Each row of a before or after table is a point. The points were changed in one or more steps. Then noise was added and the rows were shuffled. The steps act on columns, c1 being the first. Write out the steps. A step turns or swaps two columns, mirrors them in a line or flattens them onto one, adds a multiple of one to another, or multiplies or shifts one. Angles are multiples of 10 degrees, from the lower column toward the higher: turns from -170 to 170, lines from 10 to 170 but not 90. Use the fewest steps. Two steps may share a column if one is a turn and the other turns, adds or multiplies; they go together, in the order done. Otherwise the lowest column goes first.

Before:
[[-0.16 -0.01  0.25]
 [ 0.47 -0.02 -0.18]
 [ 0.32  0.12 -0.32]
 [ 0.28  0.06 -0.12]
 [-0.17  0.01  0.11]
 [ 0.34 -0.02 -0.02]
 [-0.22  0.06  0.15]
 [-0.11 -0.05  0.36]
 [ 0.44 -0.07  0.21]
 [-0.13 -0.14  0.25]
 [ 0.21  0.02 -0.35]
 [ 0.21 -0.23 -0.28]
 [ 0.19  0.06 -0.55]
 [ 0.38 -0.05 -0.27]]
After (14 x 3):
[[ 0.86 -0.02  0.01]
 [ 0.49 -0.33  0.05]
 [-0.54  0.13  0.06]
 [ 0.97 -0.26 -0.03]
 [ 1.19 -0.18 -0.02]
 [-0.30  0.36 -0.06]
 [ 0.80 -0.34  0.10]
 [ 0.46 -0.57  0.05]
 [ 0.72 -0.11  0.06]
 [-0.40  0.26 -0.04]
 [-0.46  0.11  0.01]
 [ 0.53 -0.27 -0.22]
 [ 1.10  0.21 -0.04]
 [-0.32  0.23 -0.13]]
Steps: multiply c1 by 2.5; swap c2 and c3

Before:
[[-0.29 -0.22  0.02  0.74]
 [-0.37  0.66  0.61  0.57]
 [ 0.09  0.11 -0.10 -0.02]
 [ 0.23  0.50  0.25 -0.03]
 [-0.07  0.31  0.03  0.06]
 [-0.74  0.43  0.16  0.51]
 [-0.09  0.08 -0.29 -0.04]
 [-0.75  0.21 -0.45 -0.15]
 [-0.48 -0.29  0.14 -0.33]
 [-0.05  0.20  0.61  0.10]
 [ 0.12  0.11 -0.44  0.02]
 [ 0.21  0.43 -0.46  0.47]
 [ 0.22  0.20 -0.41 -0.24]]
After, 13 rows:
[[-0.14 -0.71  0.17 -0.14]
 [-0.09 -0.12  0.29 -0.03]
 [-0.10  0.08  0.43  0.00]
 [-0.13  0.12  0.15  0.01]
 [-0.48  0.22  0.16  0.55]
 [-0.20  0.20  0.19 -0.20]
 [ 0.24 -0.52  0.71 -0.35]
 [-0.33 -0.08  0.67  0.02]
 [-0.23 -0.07  1.27  0.08]
 [-0.51  0.20  0.79  0.00]
 [ 0.20 -0.31  0.60  0.72]
 [-0.70 -0.35  1.19  0.55]
 [-0.47 -0.74  0.73  0.53]]
Steps: turn c1 and c2 by 90 degrees; shift c3 by 0.60

Before, 8 rows:
[[ 0.05  0.00 -0.20 -0.42 -0.20 -0.09]
 [-0.80  0.14  0.28  0.03  0.45  0.05]
 [ 0.40 -0.58 -0.04 -0.06 -0.20  0.16]
 [-0.19 -0.26  0.44  0.02  0.29 -0.50]
 [-0.31  0.38 -0.96 -0.03 -0.28  0.03]
 [-0.29 -0.26  0.50  0.28  0.19 -0.33]
 [ 0.17  0.90 -0.37  0.07 -0.20 -0.10]
 [-0.21  0.40 -0.22  0.00  0.61 -0.19]]
After (8 x 6):
[[-0.27 -0.26 -0.62  0.30  0.20  0.06]
 [-0.17  0.41  0.05  0.00  0.65 -0.29]
 [-0.16 -0.26 -0.66  0.00  0.31 -0.07]
 [ 0.42 -0.58  0.10 -0.09 -0.24  0.10]
 [ 0.04 -0.02  0.08 -0.41 -0.23 -0.23]
 [ 0.17  0.92  0.20  0.06 -0.21 -0.29]
 [-0.31  0.40  0.73 -0.01 -0.25 -0.57]
 [-0.85  0.17 -0.20  0.00  0.42  0.23]]
Steps: mirror c3 and c6 in the line at 70 degrees

Before (10 x 8):
[[ 0.10 -0.21 -0.04 -0.45 -0.06 -0.48 -0.16 -0.20]
 [ 0.06 -0.13  0.04 -0.09 -0.27 -0.09 -0.15  0.30]
 [ 0.20  0.22 -0.18 -0.09 -0.21 -0.13 -0.33  0.29]
 [ 0.47 -0.03  0.09 -0.01  0.14  0.22  0.35 -0.06]
 [-0.22  0.50  0.05 -0.07  0.36  0.07  0.42 -0.54]
 [ 0.08 -0.37 -0.59  0.31  0.13  0.22 -0.31 -0.56]
 [-0.27  0.20  0.10  0.07  0.27 -0.63  0.50 -0.53]
 [-0.08  0.33  0.19  0.15 -0.16  0.23 -0.33 -0.24]
 [ 0.52  0.13 -0.18 -0.11 -0.58 -0.50 -0.29 -0.49]
 [-0.11 -0.02 -0.17 -0.12 -0.05  0.12  0.37 -0.34]]
After (10 x 8):
[[ 0.31 -0.04  0.63 -0.46 -0.23 -0.49 -0.18 -0.19]
 [ 0.25  0.62  0.18 -0.10 -0.20 -0.10 -0.13  0.29]
 [ 0.09  0.13  0.01 -0.13 -0.05  0.13  0.37 -0.33]
 [ 0.39  0.84 -0.04 -0.09  0.12 -0.11 -0.34  0.29]
 [ 0.72  1.77 -0.02 -0.10 -0.09 -0.50 -0.29 -0.51]
 [ 0.26 -0.75 -1.05  0.32 -0.31  0.23 -0.31 -0.55]
 [-0.03 -0.51  0.17 -0.05  0.58  0.06  0.42 -0.53]
 [ 0.12  0.80 -0.04  0.16  0.27  0.22 -0.33 -0.24]
 [-0.06 -0.55 -0.01  0.06  0.28 -0.64  0.50 -0.53]
 [ 0.67 -0.45  0.08 -0.01  0.01  0.24  0.36 -0.07]]
Steps: shift c1 by 0.20; turn c2 and c5 by 70 degrees; multiply c2 by 3; add -1.5 times c4 to c3

Before (10 x 9):
[[-0.12  0.20 -0.01 -0.31 -0.41  0.48  0.06  0.19 -0.53]
 [-0.11  0.08 -0.17  0.29 -0.07  0.29  0.43 -0.19  0.05]
 [ 1.40  0.08  0.29  0.18  0.64  0.43  0.12 -0.10  0.28]
 [-0.26  0.37 -0.22 -0.22 -0.44 -0.02  0.05  0.18  0.11]
 [-0.15  0.28  0.05 -0.18  0.65 -0.34  0.19 -0.12 -0.20]
 [ 0.04 -0.22 -0.18  0.05 -0.37 -0.23  0.24 -0.19 -0.13]
 [-0.31  0.02  0.15  0.07 -0.12  0.22 -0.34 -0.16 -0.05]
 [-0.07  0.22  1.34 -0.23  0.72 -0.33  0.29  0.32  0.25]
 [-0.27 -0.44 -0.23 -0.37 -0.24  0.18  0.29 -0.07  0.35]
 [-0.10 -0.20 -0.23 -0.15 -0.23  0.20  0.15  1.17 -0.18]]
After, 10 rows:
[[-0.14  0.15  0.38 -0.17  0.52 -0.32  0.21 -0.17 -0.54]
 [-0.30  0.18  0.07  0.11 -0.16  0.24 -0.22 -0.11  0.01]
 [-0.08 -0.26 -0.30 -0.14 -0.08 -0.02  0.03  1.21 -0.07]
 [-0.09  0.15 -0.23 -0.30 -0.35  0.45  0.11  0.28 -0.30]
 [ 0.04 -0.27 -0.32  0.05 -0.22 -0.20  0.07 -0.23  0.03]
 [-0.24  0.32 -0.39 -0.19 -0.27 -0.04  0.18  0.17  0.33]
 [-0.08 -0.15 -0.17  0.31  0.02  0.30  0.30 -0.15  0.09]
 [ 1.40  0.00  0.56  0.16  0.41  0.44  0.13 -0.04 -0.08]
 [-0.06  0.09  1.54 -0.22 -0.05 -0.39  0.26  0.26 -0.11]
 [-0.25 -0.56 -0.35 -0.38 -0.09  0.19  0.05 -0.05  0.47]]
Steps: turn c2 and c7 by 30 degrees; multiply c7 by 0.7; add -0.5 times c5 to c9; turn c3 and c5 by -30 degrees; turn c6 and c8 by 10 degrees

Before:
[[-0.37  0.20 -0.59 -0.31  0.35 -0.30 -0.56  0.15  0.21  0.86 -0.09]
 [-0.13 -0.43 -0.03 -0.25  0.19  0.01 -0.30 -0.27  0.11  0.08  0.45]
 [-0.42 -0.40  0.24  0.51  0.02  0.28  0.32  0.11 -0.03  0.26  0.27]
 [ 0.45 -0.45 -0.67  0.04 -0.22 -0.48  0.19 -0.15  0.06  0.56  0.48]
 [-0.44 -0.43 -0.17 -0.43 -0.41  0.23 -0.13 -0.02  0.70  0.57  0.09]
 [-0.30  0.31 -0.62  0.23  0.42  0.43  0.09  0.28 -0.08  0.65 -0.28]
 [ 0.10 -0.19 -0.69 -0.41 -0.15 -0.49 -0.46  0.40  0.65  0.05  0.05]
 [-0.46  0.04  0.06  0.36  0.05  0.22  0.22 -0.02  0.78 -0.09  0.32]
 [ 0.21  0.31 -0.02  0.21  0.44  0.13 -0.55  0.05  0.32  0.84 -0.07]]
After (9 x 11):
[[ 0.10  0.11 -0.78  0.08 -0.05 -0.42 -0.46  0.43  0.26 -0.40  0.01]
 [-0.40 -0.11  0.21  0.27 -0.04  0.25  0.34  0.04 -0.01  0.53  0.31]
 [ 0.23  0.58  0.07  0.80  0.47  0.11 -0.60  0.05  0.09  0.22 -0.13]
 [-0.33  0.50 -0.47  0.86  0.48 -0.27 -0.58  0.18  0.06 -0.32 -0.11]
 [-0.31  0.62 -0.57  0.69  0.61  0.41  0.12  0.24 -0.11  0.26 -0.32]
 [-0.43 -0.11 -0.21  0.60 -0.40  0.23 -0.11 -0.03  0.30 -0.39  0.14]
 [ 0.40 -0.14 -0.73  0.60 -0.11 -0.50  0.19 -0.15 -0.01  0.04  0.47]
 [-0.49  0.35  0.11 -0.09  0.01  0.21  0.24 -0.11  0.32  0.40  0.30]
 [-0.12 -0.18  0.01  0.10  0.14  0.01 -0.31 -0.24  0.09 -0.28  0.48]]
Steps: shift c2 by 0.30; turn c3 and c5 by -10 degrees; swap c4 and c10; multiply c9 by 0.4
